Rows are points. The last column is the point's height on a tilted bowl or saddle (a function of degree 2), plus a little noise. Along how many of its main directions does it bend up, bend down or stay straight?

Points (11 x 3):
[[-21 -42 -24]
 [-54 -57 -60]
 [  3  -1   0]
 [ 11 -36 -21]
 [-24  36 -15]
 [  7 -57 -44]
 [-28 -60 -47]
 [-23 -48 -30]
 [ 18  14  -6]
 [-35 -13 -10]
 [-34  27 -15]]
Directions: 0 up, 2 down, 0 straight

Points (18 x 4):
[[ -5  -1   2   6]
 [  6 -16  -8   5]
 [-12   7 -38  20]
 [-57 -11   9 -19]
 [ 21 -27  28  -4]
 [ 24  -2   7  -6]
 [-20 -18  -8   9]
 [-14 -34  13  19]
 [ 15  22 -24  21]
 [ 60 -28 -14 -60]
 [ 19  -4  23   0]
 [  5  37  21  26]
 [ -5 -12 -22  13]
 [ 10  56 -14  45]
 [  0  22 -12  14]
 [ 15   3 -22  11]
 [ 24 -36  15 -11]
 [-49  17  -9 -30]]
Directions: 2 up, 1 down, 0 straight

Points (18 x 4):
[[  0 -16 -14  -5]
 [ 48   2  25 -48]
 [-23 -37   2 -25]
 [  2 -15   3  -7]
 [-13 -44  18 -19]
 [ 45  39  17 -60]
 [ -6  23  25 -21]
 [ 12 -13  29 -15]
 [ -3  30 -12 -14]
 [-14  28 -52  -6]
 [ 21  39   4 -32]
 [  4  43 -56 -17]
 [-18  39  21 -29]
 [ 40  -3  56 -32]
 [-18  29  60 -44]
 [ 18 -48   1  -3]
 [ -9 -22  17 -17]
 [  0  38  -5 -21]]
Directions: 0 up, 1 down, 2 straight

Points (24 x 5):
[[ 13 -20  17   2  -5]
 [-11  10 -13   4   3]
 [-10  35  18   4 -18]
 [ 60 -18 -31  14 -60]
 [ -6   8  13 -10  10]
 [ -6  22  23 -30   7]
 [ -2  15 -15 -33  -8]
 [-13  21 -10  -3  -3]
 [ 16  -3 -19  -5  -4]
 [ -1  -2   3   0   8]
 [ 54  -5  11  23 -50]
 [  0  -9 -28 -13  -3]
 [  4  17 -12  -3  -2]
 [  5  -8   0  18   0]
 [-16  -6  24 -20  12]
 [ 37  11   9  14 -25]
 [  2   2  13 -13  10]
 [ 10  33  48 -20 -12]
 [ 24   3  18   1  -7]
 [ 21 -13   7  19 -10]
 [-24  -2  -4 -33   4]
 [-14  11   3   5   3]
 [ -4  -3  -9   1   7]
 [  6   1 -31   1  -2]]
Directions: 0 up, 3 down, 1 straight

Points (22 x 5):
[[ 19   5  26  20 -15]
 [ -5   2  16 -41  25]
 [ -3 -12 -17   1   5]
 [-10 -22  17   5 -20]
 [-22 -30  11  17 -60]
 [  4  15   2  14   1]
 [  7   8  22 -24  36]
 [ -5  24   6  -1  16]
 [ -3 -29 -19   0  -8]
 [ 33  26  33  10  -4]
 [  9  27  -7 -38  -9]
 [  5  -9  -4  30 -17]
 [  0  13  22 -60  34]
 [-16  -6  -4 -12   1]
 [  6  15   1  21  -6]
 [ 24 -25  46  27 -40]
 [ 25  13  -3  34 -21]
 [ -4  16  12  31 -35]
 [  9   3  -3  -6   9]
 [  7  -9   4  14  -6]
 [ 14  -5  -8  20   0]
 [-32  -4 -27  -1   1]]
Directions: 1 up, 2 down, 1 straight

Points (21 x 5):
[[ -4   1 -19   8  14]
 [  7 -18 -60  12 -25]
 [ -2  10 -13 -15  14]
 [ 11   2 -29 -13  -7]
 [ 11 -15   1  -7 -11]
 [-15  -3  28 -15   5]
 [  9  15 -14 -10  14]
 [ 30   6  37   2 -28]
 [-22  -9   6   1  -3]
 [ 15  26 -13  -3  12]
 [  7   9   4 -28   9]
 [ -5  -7  -8 -17  -2]
 [  7  -8  27  20 -15]
 [-36 -16  16  -9 -33]
 [  4  -6   9   3   5]
 [-10  10  -5   7  21]
 [-13 -37 -33   0 -60]
 [ 23  -3 -24   1  -5]
 [  3  -6 -12   7   9]
 [ 19  25  17 -30   7]
 [-15   2  32  -1   6]]
Directions: 0 up, 3 down, 1 straight

Points (38 x 7):
[[  0 -45 -44  -7 -21   1   0]
 [ -6  22  11 -31  31  31  42]
 [ 16 -28 -26  -9   8 -43  32]
 [  7 -21  -1 -21   2   7   8]
 [ -5 -16 -24  49  -8  -9  42]
 [-14  33 -26   7 -39 -26  60]
 [-13  17   2  14 -18  13  21]
 [-35   1 -20  15  -9   1  23]
 [  8 -17   0  14   4  -7   8]
 [ 11  10   9  12  33  24  11]
 [-27  -5 -16   6 -36 -32  24]
 [ -1 -29   7  -7  27  16  19]
 [ 47  30  10  20 -36 -36  50]
 [  8 -20  11  -7  45 -23  12]
 [ 60  -5  18   2   5  23   0]
 [ 47   8  -6 -19   9 -21  11]
 [ 11  30 -16  30  35 -13  14]
 [ -7 -10   5  40 -23   2  24]
 [ 10 -21  10   5 -23   4   8]
 [-29  -7 -11 -21  27  38  40]
 [-33  -2  23 -11  37  18   7]
 [  1 -52  -4  11  15   3  24]
 [-36   2   6   5   4  -9  -3]
 [  8  -6  15  14 -24  28  18]
 [ 30  17 -16  20 -44  12  31]
 [ 18  18   4  -9 -25  15  21]
 [ -6  -3 -42  26   9   0  39]
 [-53 -28 -33  16 -20 -41  39]
 [-11 -49 -11  -6   4 -17  21]
 [ 12  22  -5  13  34   7  12]
 [ 27 -13 -23  16 -50   2  14]
 [  3  27 -10  12  14 -29  23]
 [-20  -2 -15  27 -11 -30  29]
 [-27  13  14  -6  36   8   7]
 [ 17 -24 -19   4 -16   6   4]
 [  2  14 -23 -31 -33 -48  51]
 [-40  -2  23  -8  36  13  -1]
 [-19  16  20  20  -2 -29  -6]]
Directions: 4 up, 2 down, 0 straight

Points (42 x 7):
[[ -3 -11 -28   4   9  -5  35]
 [ -2   1  -5  14  -9  14  13]
 [ 11 -13  -1 -17 -30   1   8]
 [ 24  10   9 -32   0   6  28]
 [  2 -23 -13  -7   4  30  -3]
 [ -7  10  -1  28   6   8  11]
 [-25  26   0  25  21  11  16]
 [-20  49  -1  16  19  13 -13]
 [  1  -9   2  11  58   2  17]
 [-10 -17  16 -14   0  38 -52]
 [-17 -12  -4  31  -1  26  12]
 [ 12  11  28  14   6 -23 -35]
 [  4   7   5  29  18 -18  -4]
 [ -6  22   6  26   2  -1  -4]
 [-16   9  16  38  29  20 -31]
 [ -3 -14  12   6 -16  -1 -19]
 [-20 -17 -16 -15   3  23  -9]
 [-10  -9  22  12  -1   5 -36]
 [ 28  13 -20  51  22  35  60]
 [ 30  17  17   2 -12 -37 -10]
 [ 23 -11   1  21  22 -13  16]
 [  3 -20   2  19  11   3  -4]
 [-21  -1  -6 -38 -14  15  -4]
 [ 22  -7 -39 -27  12 -16  34]
 [ -1   1 -17  21 -11  -3  17]
 [ 19  14  16   1 -20   5   3]
 [  5 -15   9 -14  17 -13  25]
 [-22  22  -6  -2   7  -9  28]
 [-17 -27  18  -4  -8  -1 -41]
 [ 31   3  17  -7  43  41 -42]
 [-24  25  14   5 -22   0  17]
 [ -9  -7   7   0  11 -12  11]
 [  3  33  -7 -16   6  -8   1]
 [-18 -46  -8  -3 -13  -1 -45]
 [-10  23 -25  31 -26  -3  27]
 [ -2 -20   2  -6  16 -47  53]
 [  9   9 -14  11  12 -16  21]
 [-11  -8  -9  -6   4  12   9]
 [  8  11 -37  10 -33   3   4]
 [-13  25 -24   3  -6   3  23]
 [ 27 -11 -60  29 -24  -8  -9]
 [ -7 -11  -1 -12 -31  29  -4]]
Directions: 3 up, 3 down, 0 straight
